Each row is a point. The points of each table are mixes of a few directions, plus a little noise. Count the directions of each table, and those that both share. Where both have some left over, give the other angles between the two spaces (their principal angles), to ten degrees, smallest first.
In the rows, zero is written as 128.

First, 7 rows:
[[127 136 100]
 [139 137  87]
 [104 136 117]
 [110 119 175]
 [202 111 133]
 [113 117 181]
 [101 141 102]]
Second:
[[126 129 128]
 [216 111 120]
 [ 91 135 131]
 [128 128 128]
 [132 127 128]
 [ 51 143 135]
 [153 123 126]]
Directions: first 2, second 1, shared 1

First (5 x 4):
[[124 138 137 133]
 [130 122 122 125]
 [118 158 158 144]
 [116 162 161 146]
 [151  61  62  92]]
Second, 5 rows:
[[142 184 141 158]
 [112 160 166 145]
 [135  79  93 102]
 [121 137 141 133]
 [130  80  99 102]]
Directions: first 1, second 2, shared 1

First, 6 rows:
[[133 152 140 100 112  90]
 [ 93 105  52 117 152 162]
 [110  92  87 156 155 183]
 [150 137 177 143 115 115]
 [138 149 151 111 112  95]
 [143 132 161 141 121 123]]
Second, 8 rows:
[[157 166 206 116 152 115]
 [132 111 133 156 123 144]
 [130 155 141  96 139 108]
 [108 156  87  62 132  92]
 [120 121 107 126 123 129]
 [138 130 152 139 131 133]
 [111  62  70 192  97 169]
 [128 122 128 137 125 134]]
Directions: first 2, second 2, shared 1; angles 40

First (9 x 9):
[[187 164 141  93 117  83 170 152 113]
 [101 111 122 144 133 149 109 117 135]
 [ 48  79 110 176 143 189  70  95 148]
 [191 167 142  90 116  79 174 154 112]
 [116 121 125 135 130 137 119 123 131]
 [162 149 136 108 122 102 153 142 119]
 [128 128 128 128 128 128 128 128 128]
 [151 142 133 114 124 110 145 138 122]
 [ 67  90 114 165 139 175  84 103 144]]
Second:
[[184 156 144 100 115  88 170 155 107]
 [ 59  90 110 165 143 179  77  97 150]
 [122 142 118 117 136 124 120 115 147]
 [175  79 174 165  90 133 177 192  42]
 [153 151 130 107 126 105 145 134 129]
 [116 128 122 129 133 133 118 119 138]
 [ 99 160  98 104 153 124  97  87 183]
 [140 124 136 131 121 125 139 139 114]
 [105 122 119 135 135 141 110 114 142]]
Directions: first 1, second 2, shared 1

First, 10 rows:
[[144 130 115  35 162 154  95 131 112 126  73]
 [119 119 138 164 106 120 141  91 115 159 141]
 [141 145 136 153 118 111 151 122 125  91 109]
 [145 115 134 107  97 115 101 180 148 126 183]
 [107 148  99 102 179 173 118 133 125 162  92]
 [136 101 153 118 124 122 100  82  89 162 111]
 [125 171 111 167 131 136 156 156 143 116 121]
 [140  91 140 112  58  90 136 124 146 114 194]
 [130 121 158 181 142 108 134  89 102 108  99]
 [ 93 139  94 142 162 150 147 172 175 115 156]]
Second (9 x 11):
[[131 128 135 139 176 135  90 135 120 127 118]
 [114 126 112  70 121 153 138 152 153 171 138]
 [140 129 136 162 105 108 134 113 107  99 124]
 [116 160  86 192 134 141 132 135 104 103 123]
 [126 112 146  96 109 126 132  75 159 219 172]
 [126 132 130 164 138 130 125 114  81 104  81]
 [147 124 136 111 103 121 108 148 117 132 138]
 [ 99 114 118  38 124 149 180 154 188 148 128]
 [153 126 152 180 142  90 112 129 121  50 128]]
Directions: first 6, second 6, shared 4; angles 40, 50

First, 8 rows:
[[127 128 126 126 126 126 128 131 129 131 128 131]
 [126 138  86  75  91 110 142 181 125 194 142 170]
 [128 132 112 106 113 121 134 150 127 155 134 146]
 [128 132 116 112 116 123 133 144 127 148 132 140]
 [126 136  95  86 100 114 139 168 126 179 139 161]
 [128 125 139 142 138 133 124 113 129 110 124 116]
 [130 111 190 210 184 157 105  46 132  27 104  62]
 [129 120 157 167 154 141 118  89 130  81 117  98]]
Second:
[[142  90  92  91 118  98  93  88 106 106 143  98]
 [111 191 164 118 117 160 120 152 136 131  61 106]
 [134 107 125 169 134 149 181  98 122 155 167 192]
 [175 113 116 146 114  94  98 128 113 105 132  94]
 [ 87  86 102  74 150  91  97 121 156 109 150  92]
 [113 157 132 108 125 141 137 173 130 150 119 149]
 [143 163 161 152 139 159 120 155 106 101 106 125]
 [120 117 131 166 127 133 177 108 155 167 145 169]]
Directions: first 1, second 6, shared 1

First, 8 rows:
[[153 160 131  73 106 139  91 135 125 149 139 108  90 107  87 172 154 141]
 [151 128 147 177 140  90 155 112 141 107 130 160 106 122 146  94 100 167]
 [105 123 128 151 136 147 156 147 142 101 102 155 163 154 135 166 149 144]
 [134  87 101 103 135 122 115 121 123 179 115 115 110  90 140  64  97 166]
 [127 127 117  58  81 146 126 155  97 186 152 122 101  79  78 121 111 105]
 [144 134 145 167 155 124 122 109 128 106  99 150 175 171 159 105 123 161]
 [ 96 117 123 187 161 113 141 110 154  72 138 107 140 160 169 146 143  75]
 [114 145 131 107 111 145 116 135 114 125 150 106 140 140 110 157 143  65]]
Second, 9 rows:
[[144 167 160 113 107 146  99 118 103 123 135 132 161 144 113 134 136 111]
 [163 159 149 112 135 125  95 114  97 130 120 130 170 181 117 117 121 114]
 [131 106 130 101 134  99 160 130 117 152 111 158 130 123 106 114  93 149]
 [149 136 136 109 131 117 117 121 112 140 124 132 136 141 115 118 116 132]
 [119  99 109 137 148 110 156 134 139 132 115 135 120 132 135 121 116 139]
 [136  94  83 143 167 102 132 132 155 138 122 100  81 129 151 109 122 147]
 [ 88  92 108 116  93 130 163 144 167 148 152 126  39   7 119 141 132 163]
 [ 88 160 125 205 107 203  93 136 162  62 161  82 137 128 183 173 207  77]
 [134 137 150 117 131 122 139 124 101 127 112 157 179 167 113 125 111 119]]
Directions: first 6, second 4, shared 2; angles 30, 50

First:
[[131 105 124 122 100 105 132 155 153 126 165 149 124 130 145 102  96 136
  114 128]
 [131 144 126 139 161 165 108 117 138  86  83  94 138 137 124  97 118 100
  148 107]
 [124 124 120  93 106 107 139 109  99 164 114 143 120 134  96 123 143 151
  141 122]
 [193 160 142 164 177 165 104 116 150 101 135 101 147 112 157 168 138  86
  138 142]
 [ 13 111 132 162 125 130 148 161 113 113 112 121 112 131 130 139 135 154
   89 132]
 [ 86 139 148 192 159 153 133 149 129 107 139 109 127 110 160 199 153 123
   91 157]
 [204 132 116  66 103 101 126  89 114 175 132 153 131 134  96 108 131 134
  167 118]
 [106 145 129 142 161 161 118 112 116 103  77  96 132 134 115 123 141 114
  140 116]
 [ 46  96 117 118 100 112 142 156 126 118 113 136 113 145 116  75 102 154
  112 109]
 [207 115 124  68  68  62 148 110 112 218 200 192 121 117 117 161 142 163
  134 152]
 [169 137 130 142 147 146 109 133 160  96 138 115 140 127 151 114 107  97
  136 124]]
Second:
[[128 126 143 125 121 115 119 128 128 137 131 136 124 121 111 128 123 131
  131 134]
 [138 127 142 125 131 107 106 127 118 131 149 127 117 116 117 141 124 118
  137 145]
 [103 133  72 140 131 200 197 131 154 106  70 121 164 167 180  95 146 148
  101  77]
 [167 127 143 122 153  84  69 127  89 117 198 106  95 103 126 174 122  86
  155 174]
 [156 122 193 114 124  46  50 125  99 153 193 137  88  84  68 166 108 106
  158 186]
 [119 126 148 125 113 117 126 127 136 144 119 143 129 122 104 119 123 141
  127 129]
 [150 131 106 129 155 131 115 128 107 103 159 101 118 129 160 152 134 100
  137 139]
 [116 134  68 139 143 193 182 130 141  98  91 110 155 164 188 109 146 133
  108  89]
 [ 86 124 165 126  79 127 158 128 169 172  66 176 149 128  74  81 118 182
  110 103]
 [118 131 101 133 131 161 159 129 139 117 103 123 144 146 153 114 136 136
  116 105]]
Directions: first 4, second 2, shared 0; angles 50, 60

First (9 x 32):
[[147 130 126 113 129 122 127 121 133 135 135 131 119 123 117 138 112 127
  136 128 137 130 126 141 129 121 125 119 145 137 128 126]
 [ 26 119 139 208 124 159 135 167 103  91  93 111 177 156 188  73 216 133
   83 130  82 114 139  60 122 163 147 178  39  78 127 138]
 [ 90 125 133 157 127 139 131 143 119 114 115 122 146 138 150 108 161 130
  111 129 111 123 132 102 126 141 135 146  95 109 128 132]
 [158 131 125 104 129 119 126 117 135 139 139 133 114 120 110 144 102 126
  142 127 141 132 125 148 130 118 123 113 154 143 128 125]
 [207 135 119  66 131 104 123  98 147 157 155 142  90 107  81 170  60 124
  163 126 163 139 119 180 133 101 114  89 197 167 128 120]
 [169 132 123  96 129 116 125 113 138 143 142 135 108 117 104 150  93 126
  146 127 146 134 124 155 130 114 121 108 163 148 128 124]
 [197 134 120  74 130 107 123 102 145 153 152 140  95 110  88 165  69 125
  159 127 158 137 120 174 132 104 116  94 188 162 129 121]
 [135 128 127 123 128 126 128 125 130 130 130 129 125 126 124 132 122 128
  131 128 131 129 127 132 128 126 127 125 133 131 128 128]
 [ 23 119 140 210 125 160 135 167 103  90  91 110 178 156 189  72 218 133
   82 130  81 114 139  58 122 164 147 179  37  77 127 138]]
Second, 11 rows:
[[151 129 165 131 127 139 122 118 144 153 111 146 196 157  58 145 127 146
   53 153 124 143 175 118 175 112 199 109 108 129 112 197]
 [135 107 133 145 151 117 136 127 117 131 152  81 100  98 165 148 111 114
  135 142 135 124  92 141 120 127  98 101 123 122 133  79]
 [113 125 137 143 169 115  95 108 134 149 154 141 110 104 168 107 104 128
  163 111 137 135  83 141 136 143 109 108 107  91 150  80]
 [115 129  85  98  92 144 121 164 104  61 156 134  85 130 171 155 134 113
  178 125 112  95 138 141  78 129  91 150 169 152 155  90]
 [108 145 109 119 127 116 115 138 118 128 129 153 101 129 129  81 139 122
  181  95 136 133 132 131 111 144 114 162 117 118 139 133]
 [165 112 176 159 148 112 147 131 123 180 118  82 164 128  59 134 121 128
   49 170 146 152 174 130 177 113 187  91  74 116 101 188]
 [130 126 132 132 138 114 129 131 123 140 129 115 122 119 116 116 127 119
  134 122 135 135 120 127 128 130 124 131 111 130 122 133]
 [161 122 157 100 112 153 106 121 161 124 118 148 235 169  28 202 124 135
   24 149  98 129 141  93 165  90 195 120 136 189  95 203]
 [127 120 117 122 135 114 116 147 112 113 155 104 102 111 135 139 121 102
  155 120 129 121 102 131 104 127  98 135 122 147 131 103]
 [105 149 101 126  98 156 145 116 132 106 104 176 104 143 193 102 146 160
  160 124 125 114 157 139 117 147 118 139 172  92 155 107]
 [104 143  97 130 113 127 173 104 140 125  82 130  90 120 183  82 154 141
  175  96 131 129  92 116  98 146  76 163 168 123 119  98]]
Directions: first 1, second 6, shared 0; angles 70

First, 11 rows:
[[197 204 121 156 231 153 112 113 126  77 101 142 122 134  61  97  89  27
  136 166 196  90 136 130 178  91 141 116 167 178 149 184]
 [182 210 158  83  67 154 215 122 170 142  93  96 120  64 134 211 145 161
  157 121 150 151 172 167  53 119 186  42  26 169 216 184]
 [ 71  54 118 133 105 105  97 137 111 147 158 135 135 154 158 106 139 163
  111 113  85 136 105 109 137 151  95 173 154  85  78  76]
 [140 143 128 131 142 133 129 125 130 120 122 129 126 127 118 126 123 114
  130 134 140 122 131 130 133 121 133 122 130 138 135 139]
 [115 113 129 121 107 124 131 131 129 138 133 125 129 126 141 134 136 149
  127 120 114 136 127 127 118 135 126 130 120 119 124 117]
 [139 145 133 121 119 133 143 127 135 130 121 123 127 117 128 143 131 131
  134 128 133 131 136 135 116 126 138 112 111 136 144 140]
 [ 77  69 130 112  63 109 131 139 127 162 150 121 133 130 173 141 153 195
  120 103  81 152 119 123 100 154 114 144 110  90 106  85]
 [119 112 122 138 143 123 110 129 119 125 135 135 130 141 125 110 123 119
  122 131 124 122 119 120 145 129 116 146 150 121 110 118]
 [ 86  66 106 160 170 109  65 133  97 120 155 151 134 175 126  68 117 107
  106 132 110 113  97 100 180 136  85 192 201  95  63  85]
 [138 146 136 114 105 133 152 127 140 135 120 118 126 110 134 153 135 143
  135 123 129 136 139 138 105 128 143 105  98 136 150 139]
 [145 146 126 136 156 134 122 124 127 114 121 132 127 131 111 119 118 102
  130 137 145 118 130 127 142 118 130 127 140 140 132 141]]
Second, 11 rows:
[[156 161 128 158  88 115 175 120 198 117 116  98  86 144 164 124 154 155
  165  73 148 149 128 156 129 125 150  78 105 150 147 146]
 [112  95 131 133 146 132  98 160 104 122 138 163 131 154 123 103 113 150
  102 126 138 139  87 101 159 138 111 160 158 137 119 113]
 [162 176 159  74 139 158 177 102 131 148  81 116 127  92 121 175 130 133
  118 127 113 133 171 148 100 116 140 129  84  97 148 200]
 [134 115 118 193  98 114 141 122 168 142 138  85  79 191 144 100 120 140
  125  90 116 124 109 149 136 118  97 111 157 120 114 121]
 [134 120 105 217  59 106 144 132 177 143 162  66  80 183 136 114 116 134
  142 108 129 117 108 158 105 116 110  62 141 161 146  90]
 [102  90 123 128 132 132  82 176  81 120 159 170 157 128 104 120 104 137
  107 164 149 129  86  93 134 142 124 140 146 170 142  81]
 [141 161 145  69 163 142 149  89 119 132  90 130 147  83 126 156 143 107
  130 136 107 124 179 137 120 122 141 153 101  80 114 179]
 [160 178 147  94 130 140 178  93 156 135  87 107 118  99 140 158 148 129
  141 108 119 135 172 155 110 118 148 117  88 101 137 188]
 [ 89  87 106 130 153 108  69 146  93 101 160 170 163 121 124  97 133 107
  136 153 140 122 107  94 157 146 130 157 158 142 100  71]
 [130 149 136  76 157 136 132 102 109 126 107 137 157  79 121 152 141 102
  134 150 115 121 169 128 118 127 145 146 105  99 120 153]
 [ 88  75 112 136 143 122  64 165  72 120 168 166 163 133 102 108 104 116
  107 173 135 116  92  90 141 141 113 155 163 152 119  66]]
Directions: first 2, second 5, shared 1; angles 80

First, 8 rows:
[[124 101 122 113 168  97 122 124 184 108 110 108 131  96 192 100 158  93
  143 144 142 119 111 131 107 115 185  89 146 147 125 138]
 [125 106 123 116 162 103 123 125 174 112 114 112 131 102 180 105 153  99
  141 142 140 120 114 129 111 117 175  95 142 143 126 137]
 [131 149 133 140  96 152 133 131  83 143 142 143 125 153  78 150 104 156
  116 116 118 136 142 127 144 138  83 159 114 113 131 120]
 [134 171 138 153  62 176 138 133  39 160 157 159 123 179  26 172  79 184
  104 101 106 143 156 125 162 150  37 190 100  98 133 111]
 [123  94 120 108 179  90 120 123 198 103 106 103 132  87 209  94 166  83
  147 149 146 116 107 130 101 111 200  78 150 152 124 141]
 [128 125 128 127 132 125 128 128 133 126 126 126 128 125 134 125 131 124
  130 129 130 127 126 128 125 126 135 124 131 129 128 129]
 [126 112 124 119 151 111 124 126 161 116 118 116 129 110 165 111 146 108
  137 137 137 123 118 130 116 121 161 105 138 139 126 134]
 [133 165 136 149  72 170 135 133  50 155 152 156 125 173  40 166  86 176
  107 105 108 141 152 125 156 146  49 182 103 102 132 114]]
Second (10 x 32):
[[ 83 141 131 134 104  85  97 189 137 168 169 169 140 127  92 139 137 111
  105 147 151  81  98 187 119  95 174 160 128 179 101 130]
 [190  86 106  92 156 141 152  77  96 147 132 129 120 133 171 113 115  99
  151 110  85 111 149  77 169 132 119  55 170  89 134 131]
 [163 124 133 102 123 124 135 101 113 120 110 124 123 135 145 106 120 117
  174 115 103  98 140  84 159 141 109  99 176 118 142 115]
 [140 156 126 168 149 156 154  98  96  68 100  90  97 114 129 126 135 161
  160 109 123 179 146 110 108 150 139 111 111 133 144  75]
 [113 125 118 141 114 135 121 153 127  99  96 112 115 136 119 168 125 162
   92 153 165 196  98 170  81 132  80 188  90 105 132 151]
 [115 171 151 163 117 133 133 122 131  73  79  90 117 119 105 118 137 165
  164 114 130 158 152 119 107 145 123 160 115 149 147  89]
 [136  97 129  99 157 146 137  99 164 180 172 143 161 125 155 106 123  94
  103 116 100  96 153  93 165 123 141  78 129 104 119 165]
 [146 127 146 111 135 133 138  93 146 133 113 113 145 128 139  92 127 117
  161 103  93  99 173  75 161 137 123 100 153 120 141 127]
 [110  99 101 138 124 112 119 169 116 154 117 126 121 132 106 168 130 139
   73 148 148 179 119 194  82  92 123 181  87 118 116 162]
 [ 83 153 138 128 103 114  96 178 157 134 192 179 144 131 118 146 128 117
   97 165 177  84  52 172 126 133 143 149 126 164 104 136]]
Directions: first 1, second 6, shared 0; angles 70

First:
[[ 99 123  69 169 106 102 157 117  83 135 119 125 118  60 169 134 125 103
   80 168  36  94 179 136  91 153 142 171 186 124 208 206]
 [116 126 102 146 118 117 140 123 109 132 124 126 124  99 145 131 127 118
  107 145  88 113 149 132 112 139 135 146 153 126 163 162]
 [106 124  85 158 111 109 150 120  95 134 121 125 120  79 158 133 126 110
   93 157  60 103 165 135 100 146 138 160 171 125 187 186]
 [124 127 121 132 125 124 131 127 123 129 127 129 127 120 133 129 128 125
  122 132 117 124 134 129 123 131 130 133 135 128 138 138]
 [146 131 162 105 141 143 111 136 154 125 134 130 134 168 104 123 129 143
  156 105 182 148  99 123 150 114 119 102  94 130  82  83]
 [146 131 164 103 142 143 110 135 155 123 134 131 134 169 103 124 129 143
  157 104 185 149  98 123 150 112 119 102  92 130  79  81]
 [121 127 113 138 122 121 136 125 117 130 126 127 126 111 139 130 128 122
  116 138 105 120 141 130 119 135 131 139 143 128 148 148]
 [152 133 175  95 146 148 105 137 163 123 136 131 136 182  95 122 130 147
  166  97 202 155  87 121 158 108 116  94  81 131  64  66]
 [112 125  96 151 115 114 144 121 103 132 122 126 122  91 151 132 127 114
  101 149  76 108 157 133 107 142 136 153 160 126 173 171]
 [161 134 193  83 154 156  96 141 178 119 140 133 139 204  83 120 131 156
  180  84 231 166  72 118 169 100 113  80  63 133  39  41]]
Second:
[[109 129 119 145 130 105 142 128 112 122 118 115 111  87 166 144 121 124
  120 139  79 122 152 134 111 143 131 147 164 138 168 162]
 [132 146 191 108 154 124 108 150 158 109 129 119 138 153 124 147 120 156
  178  90 173 169  95 116 160 118 114 104 108 132  79  79]
 [ 67 175 101 201  91  76 143 169  82 115 132 144 214  49 152 171 114 118
  104 130  34 130 132  70 145 148 125 184 196  50 166 187]
 [154 115 122 103 126 158 120 114 142 142 137 140 125 174  92  98 139 124
  123 130 176 122 117 135 131 113 127 107  89 132  98 101]
 [146 108 191  88 183 121 123 114 160 110 106  82  42 133 178 145 117 154
  179 110 150 149 140 174 113 132 124 100 128 213 132 103]
 [149 112  79 122 101 163 129 110 121 156 143 156 142 162  77  86 146 104
   90 149 153 101 125 129 121 113 135 125  95 108 114 125]
 [137 116 167 106 161 123 125 120 147 116 114 100  75 128 162 140 118 145
  160 117 137 141 136 155 119 132 126 111 131 178 133 116]
 [130 123  51 146  80 151 138 116 100 158 147 166 170 139  78  91 146  92
   66 160 118  90 133 115 121 122 137 146 116  79 136 154]
 [129 129 129 130 126 128 126 130 128 128 130 129 132 130 125 128 128 128
  129 127 132 129 126 127 131 127 128 126 126 125 124 126]]
Directions: first 1, second 3, shared 1
